Rows are points. To make a cloud, some directions were put in groups of two or more. Within a group, all points are equally far from the middle, so they leave a hole (a ring in 2 directions, a hollow ball in 3). The other directions are filled evenly. Then the cloud was stretched, turned, moved and blurred a little. Count the holes, and give their numbers of directions, smallest first.
(in the rows, 128 means zero)

Cloud (13 x 2):
[[112 100]
 [160 146]
 [ 65 123]
 [107 100]
 [108 196]
 [156 175]
 [ 62 152]
 [143 115]
 [ 62 141]
 [ 66 122]
 [ 65 160]
 [132 106]
 [ 83 104]]
Holes: 1 (2)

Cloud (21 x 3):
[[174 107 123]
 [ 43 155 130]
 [ 42 105 128]
 [ 63 136 111]
 [136 159 158]
 [133  95 101]
 [173  92 119]
 [143  81 143]
 [ 97  97 137]
 [145 103 154]
 [ 86 184 114]
 [ 99  65 172]
 [103 144 125]
 [191 152 154]
 [175 102 125]
 [187 150 166]
 [ 41 153 121]
 [133  76 146]
 [108  68 145]
 [169 114 179]
 [ 71 195 114]]
Holes: 0

Cloud (27 x 4):
[[117 159  96 187]
 [103  91 134 142]
 [111 152 115  86]
 [193 161  69 175]
 [141 183 121 183]
 [118 176  78 124]
 [100 119 179 121]
 [110 189  97 154]
 [125 122 172 129]
 [175 135 137 191]
 [ 92 128 174 113]
 [171 158  76 116]
 [185 111 112 193]
 [188 110  80 179]
 [101 154 122 189]
 [107 122 168 105]
 [183 165  59 146]
 [ 84 120 122  87]
 [147 103 144 194]
 [186 101  83 164]
 [179 131 132 151]
 [174 127 107 207]
 [128  97 139 183]
 [155 120 121  94]
 [195 122  97 193]
 [145 164  66 177]
 [168 147  67 190]]
Holes: 1 (4)

Cloud (29 x 4):
[[195  86 170 123]
 [160  98 163 156]
 [ 92 161 104  87]
 [102 169 144  97]
 [189 107 165  66]
 [177  88 162 144]
 [145 136 117  55]
 [182  72  89 122]
 [170 169 127 129]
 [165 115 136  51]
 [174  87 156 149]
 [172 149  72 123]
 [169 127 145  56]
 [184 162 132 115]
 [122  66 100 102]
 [162 170 114 138]
 [202  82 142 129]
 [115  70 122  93]
 [ 95  92 151 106]
 [139 144  49 107]
 [158 102  67  71]
 [125 144 131 175]
 [133 141  52  90]
 [215 104 160  97]
 [143 166  86 148]
 [186  86 183 115]
 [124  97 185 112]
 [ 77 135 156 117]
 [132 101 192 122]]
Holes: 2 (2, 2)
